Rows are points. To make a cloud, some directions were put in groups of two or more. Within a group, all points are equally far from the middle, so they leave a hole (a ring in 2 directions, a hollow ball in 3). The other directions are filled evenly. Then the cloud was stretched, turned, moved and blurred a little. How many holes are there, and how many directions does each take, smallest first?
In the rows, zero is written as 100.

Cloud (13 x 2):
130  108
104  71
70  79
126  77
107  127
118  65
144  91
113  130
125  136
80  48
101  151
62  92
91  141
Holes: 0

Cloud:
134  128  124  125
122  103  126  128
137  103  125  77
111  148  111  55
87  118  127  135
106  155  110  59
148  112  116  86
99  150  138  113
77  110  76  62
130  130  107  54
136  131  120  123
81  109  107  138
100  164  127  92
104  74  85  96
138  109  123  71
93  146  140  79
97  108  67  60
116  81  124  83
151  120  103  87
117  115  133  60
90  147  141  96
102  167  121  93
97  84  122  72
106  154  100  56
58  120  115  109
125  106  59  87
96  149  138  110
93  124  133  132
Holes: 2 (2, 2)

Cloud:
95  102  102  110  86  131
76  81  109  72  75  153
82  109  97  122  119  115
116  113  77  130  120  43
119  88  87  137  82  138
81  132  139  99  119  134
164  78  115  143  101  92
103  149  68  116  105  124
73  103  77  88  80  65
91  76  127  131  94  75
54  106  128  146  104  81
73  68  81  119  117  101
117  110  100  87  49  85
107  161  98  108  74  98
59  83  140  149  118  87
117  90  80  84  47  47
86  124  79  155  96  64
93  117  50  113  98  130
105  108  117  117  101  111
67  123  105  141  63  127
142  91  73  71  44  108
150  113  84  67  38  85
56  101  141  164  109  100
69  144  92  129  52  102
87  129  73  119  100  117
106  107  68  87  139  93
139  49  100  54  94  74
115  68  147  94  65  104
124  101  33  101  105  81
99  80  50  101  100  123
107  78  107  131  136  118
97  146  61  89  37  81
140  150  126  106  82  116
106  47  124  87  87  83
143  105  106  124  58  87
157  129  103  86  111  146
131  76  86  132  107  139
97  139  101  63  131  119
142  82  130  62  119  68
116  168  97  118  67  97
24  97  114  99  51  139
126  61  117  82  109  141
140  134  89  100  74  122
136  124  152  68  98  75
150  125  96  107  92  66
78  135  78  89  77  105
87  138  81  152  79  137
128  123  89  86  131  96
91  77  96  132  111  84
145  62  108  66  124  100
Holes: 0

Cloud (71 x 8):
110  131  130  64  92  52  95  147
155  123  56  95  87  74  97  111
116  70  108  80  129  123  65  143
99  129  130  80  121  137  70  86
120  120  134  64  99  128  82  81
74  123  107  86  108  141  83  117
134  96  125  133  68  97  80  54
131  136  61  106  113  122  96  55
81  133  125  126  107  79  59  44
92  137  63  97  139  71  142  81
77  92  164  100  79  137  76  109
65  91  108  129  131  122  95  88
139  90  148  85  73  56  95  91
146  68  103  141  102  122  109  73
88  132  81  128  113  104  65  86
164  115  120  72  118  82  120  96
96  130  185  109  102  108  74  93
106  129  90  77  159  76  120  134
81  71  113  53  90  104  71  153
80  123  134  132  106  56  127  69
102  79  125  96  60  120  96  120
104  97  158  101  145  111  52  105
135  97  105  100  94  72  66  64
145  156  136  98  131  90  114  87
96  90  152  74  126  60  115  126
63  140  144  64  147  78  74  92
71  131  126  88  143  107  52  91
144  143  110  165  122  44  120  65
109  69  102  88  119  144  92  111
97  96  102  99  61  114  120  111
55  118  123  63  98  137  61  111
112  105  167  92  68  126  76  86
57  132  118  46  94  60  102  145
97  118  94  48  119  90  114  71
144  108  84  98  99  96  99  47
89  142  119  108  128  60  55  82
78  80  101  114  114  123  69  135
93  104  135  108  140  136  92  85
104  74  110  105  143  137  71  111
65  89  123  64  97  126  115  101
89  101  147  121  129  89  88  147
102  116  61  48  118  73  108  127
80  100  135  97  67  108  127  91
118  124  81  72  80  53  95  124
106  112  85  127  129  31  119  85
122  122  71  134  120  38  147  90
134  80  135  122  123  76  94  157
148  109  124  166  144  67  100  69
109  119  78  120  107  77  163  97
89  117  74  45  115  96  110  80
103  123  166  78  87  60  120  72
129  149  71  117  89  39  138  92
150  154  138  109  90  57  122  101
84  147  116  131  89  64  122  42
117  85  119  73  102  52  91  68
103  104  103  74  93  66  48  85
94  140  114  112  138  101  75  51
80  83  85  69  81  93  121  126
124  87  95  141  98  72  76  62
123  98  107  158  75  97  78  89
135  128  111  80  141  44  79  103
149  105  151  117  106  52  105  135
103  131  133  93  163  72  84  91
82  132  99  77  104  128  62  87
87  132  113  69  156  79  114  104
89  148  107  135  103  78  109  118
51  136  103  113  118  84  90  120
95  99  119  72  61  73  119  133
76  92  89  118  132  60  72  84
67  134  129  96  125  109  90  134
132  122  52  92  114  42  106  99
Holes: 2 (3, 4)
